Each row of a before or after table is a point. One or more steps were done to the points. Then noise was added and the rows were shuffled. The steps act on how far a point lies along the listed directions, d1 being the first. Write out the steps. A step turns or swaps two directions, mirrors them in a line or flattens them onto one, adds a multiple of one to another, or multiplies one. Angles are multiples of 10 degrees, from the lower direction toward the higher: turns from -170 to 170, lines from 10 to 170 but not 90. Use the fewest steps. Two steps may share a direction if one is a turn and the other turns, adds or multiplies; they go together, in the order done. Otherwise the lowest direction goes first.

Directions:
(1): [-1 40]
(2): [-40  -1]
Before:
[[ 32  26]
 [-39 -23]
 [ 54  22]
 [ 38   7]
 [ 42  -3]
 [ -2  30]
 [ 28  22]
 [  8  29]
 [-22   7]
 [ 46   6]]
After, 10 rows:
[[ 57   9]
 [ 41 -13]
 [  1  27]
 [ 35  22]
 [-20  10]
 [ 37   1]
 [ 17  28]
 [ 32  17]
 [ 46  -2]
 [-45 -16]]
Steps: turn d1 and d2 by -10 degrees

Directions:
(1): [-14  -3  18  12 -28  30  54   8]
(2): [-23  60  -6 -25   0  -2   2  23]
Before, 14 rows:
[[ -9  24  -6 -12   2  -1  -2   8]
 [  0  -5   5   4  -7   5  11   4]
 [  2  -1   0  -3   2   4   6  -1]
 [ -4  20  -3  -8   6  -3  -7   6]
 [ -3  12  -2  -5   0   0   3  -4]
 [  1  -6  -1   4  -4   6  -3   2]
 [  4  -2  -1   7  -1   1  -2  -2]
 [  0  -2  -4   4   3  -7  -9  -6]
 [  3   5  -7  -6  12 -13 -20   5]
 [  0   2  -8  -3  10 -11 -18   4]
 [  5  -2   2   3   6  -9  -4  -1]
 [ -9   9   1  -1 -10  11  12   3]
 [ -1  -1  -2   4   6  -7  -9  -1]
 [ -3   3  -8  -6   8  -5 -16   4]]
After (14 x 8):
[[  2  -2   0  -2   1   5   7  -1]
 [  8  -8   2   5   7 -10  -6  -4]
 [  1  -3  -3   5   7  -8 -12  -2]
 [  4 -14   0   7  -4   7  -3  -1]
 [ -5  12 -10 -10  10  -8 -20   7]
 [  1 -11   6   7  -9   7  14   2]
 [ -1   7 -10  -7  13 -14 -23   5]
 [-16  23   1  -6 -12  13  17   9]
 [  1  14 -10 -11  15 -17 -25   7]
 [-23  60 -10 -28   3  -3  -2  22]
 [-14  48  -7 -20   7  -5  -8  16]
 [ -9  26  -3 -11   0   0   4   1]
 [  7  -9   0  10  -1   1  -3  -5]
 [  3  -8  -5   6   4  -8 -12  -8]]
Steps: multiply d1 by 1.3; multiply d2 by 2.5

Directions:
(1): [-26 -35 -14  24 -29  29 -21   7  22 -43   8  40 -19   1]
(2): [-17 -16 -30 -23  -1  37   3 -17  17   1  27 -39  39 -39]
(3): [ 30  11  48   3  35  43 -21   8  14 -37  -9 -25  -6  -4]
(4): [-12  60 -13  10  12 -12 -32  12  38  14  36  11 -15 -20]
Before, 8 rows:
[[  2 -25  -5 -11   2  16  14   3  -8 -33  -7   3  -4  12]
 [ -4 -30   0  -8  -4   6  13  -7 -22   3 -11 -31  24 -11]
 [-21  -2 -34 -21  -1  32  -9  -3  29  -5  30 -17  20 -33]
 [-21  22 -19   4  -2  23  -7   1  33   5  24 -12   5 -26]
 [-16 -36 -34   1 -31  -7  16 -17 -10  -2   3  15   9 -10]
 [  2  24   6   1  24   7  -5   4  22  -9  16 -20   2 -16]
 [-19  10 -16  32 -16   7 -34  -1  35 -15   8  60 -29   8]
 [ -1 -13   5 -26   5  27  12  -4  -5  -9   0 -23  11 -15]]
After (8 x 14):
[[-17   3  -8   1   3  19 -16   4  15  -4  18 -25  14 -32]
 [ 17  28   1 -15  22  -7   6 -15   0  18   9 -35  19 -26]
 [ 16  15   0  -3   1 -48  25 -18 -32  47 -29  18   2  31]
 [-15   7  -3  22  -5 -16  -4  11  14 -14   6  26 -22   8]
 [ -6  45   2  19   0 -20  -5  15  16  19   5  17 -24   7]
 [-21  10 -17 -12  -6  13  -9   4  19  -2  22   6  -7 -22]
 [ -7  55 -16  -2  11 -23 -19  15  24  19  26  15 -16  -9]
 [-10  -5 -34 -22   2  -1  17  -4  -1  -2  15  -9  12  -7]]
Steps: turn d1 and d3 by -130 degrees; turn d2 and d4 by 80 degrees

Directions:
(1): [ -8  17   1 -29  33  18 -47 -14 -39  -4 -26  14  17  57  45  15   8 -41
  14  13 -14   3  14  -2]
(2): [ 35  -3  40   9  13 -13  25 -26  24  30   1 -12  -5  40  -5  28  -7  -8
 -45  34 -41   7 -43  15]
(3): [ 16  16  14  57 -15 -10 -14   9   7 -32  52  -6 -30  29  21  -4  26  -7
   8 -13 -22 -17  42  40]
(4): [ 20   0  47  -4   9  30 -22  -4 -11  22  39  50  20 -28   2 -11 -43   2
 -31  18  33  -8  31  20]
(5): [-10  46 -13  19 -11 -47 -21  38 -32  14  38   7  25   0  11  30 -35  15
  -4  -4 -12 -13 -36 -36]
(6): [ -7  41 -24  35   3  26  16 -60   1 -11  13 -15  31 -22  -1  15 -17 -42
  14 -20  24  15 -32  32]
Before (10 x 24):
[[ -1  12   4  20  -5  -3  -3  18   8 -16  30  10 -15 -20   2  -8   2  10
    9 -13   8  -2  19   9]
 [  4  -1   9 -10  -3  -9   1  13  -2   7 -16  -2 -13  32   4  16  11   8
    2  16 -33  -2  -1  -7]
 [  8  25   7  33   0   8   2 -14  -3  -4  29  -1   1  -3   7   9 -12 -12
  -10  -2  -1  -3   9  32]
 [  2  23  -7  21   0 -12  14 -12  -3  14  17  -6  12   7   0  19  -4  -6
  -15  10 -12   1 -32  -2]
 [ -8  27 -15   6  -2   8   5 -12 -12   1   0  -4  11  -4  -3   7 -12  -8
   -2 -11  16   7 -12 -10]
 [ -7  -4  -4  -8  -3  -7 -25  25  -7 -17  -8   7 -18  13  16  -3  19   6
   19  -8 -12  -6  29  -7]
 [ -4  20  -1   3  -9  -3   9   4  -1   8  19   9   6 -33 -11  -3 -19  12
   -8  -4  20  -1   0  -1]
 [ -3 -14  -4 -17  -6  -1  -6  11  -8   2 -25  -8  -7  18   7  -2  19   1
    8   4  -8   0   7 -15]
 [  3 -15  -2  15 -19 -27  21  10  21 -10  10 -21 -32   5 -12  -4  24  26
   -4  -3 -15  -8   5   4]
 [  2  13 -11  33 -12 -37   7  16   4  -3  16 -18 -13  21   3  19   4   4
   -2  -6 -26  -8 -23  -9]]
After, 10 rows:
[[-12  -5 -23  -5   1  22  25 -26   6   3 -16  -5   9 -27 -15  -8   7  -7
    3  -2  22  10 -11   2]
 [  0 -25   7 -53  23  -8  11 -17   1  24 -54 -11  -2  40  -1  16  11   0
  -18  31 -23  10 -29 -21]
 [  6 -10   4  -7 -12 -23   7  22  -1  18 -12 -11  -7  15  -3  10   6  16
  -10  11 -20  -3 -16 -25]
 [  4 -37  -3 -32  14   3  42 -26  27  25 -60 -21  -5   2 -27   7   3  -2
  -19  18  -7  18 -47 -16]
 [ -5 -15  -1 -29  -8 -13  17  23   3  20 -31  -2  -6  -3 -19   9  -1  30
   -2  15 -17   1 -16 -29]
 [  1  13   7   9   0  24  -6 -15   0 -18  14   9 -11  -3  10 -16  13 -14
    9  -8  17  -1  45  33]
 [ 18 -13  22  -8  -2 -31   9  19  18  19  -8  -3 -19  17  -7  17   0  23
  -24  19 -36   0 -22 -14]
 [ -4  16  -6   7   6  24   8 -25  -6   3   2   1  15 -24  -3   4 -19 -14
   -5  -2  18   6  -1  21]
 [ 13   2  23  -3  18  11   2  -9  13   1   1   9 -11  11   7   3   4  -9
   -9  11  -8   9   2  15]
 [  0  21  -8  23  -7  16  16 -24   5 -10   7 -11  -3  -5  -7  -1   0 -11
   -2 -16  16   7   0  14]]
Steps: turn d1 and d5 by 140 degrees; add -1.5 times d4 to d3; turn d2 and d3 by -130 degrees; multiply d6 by 1.3
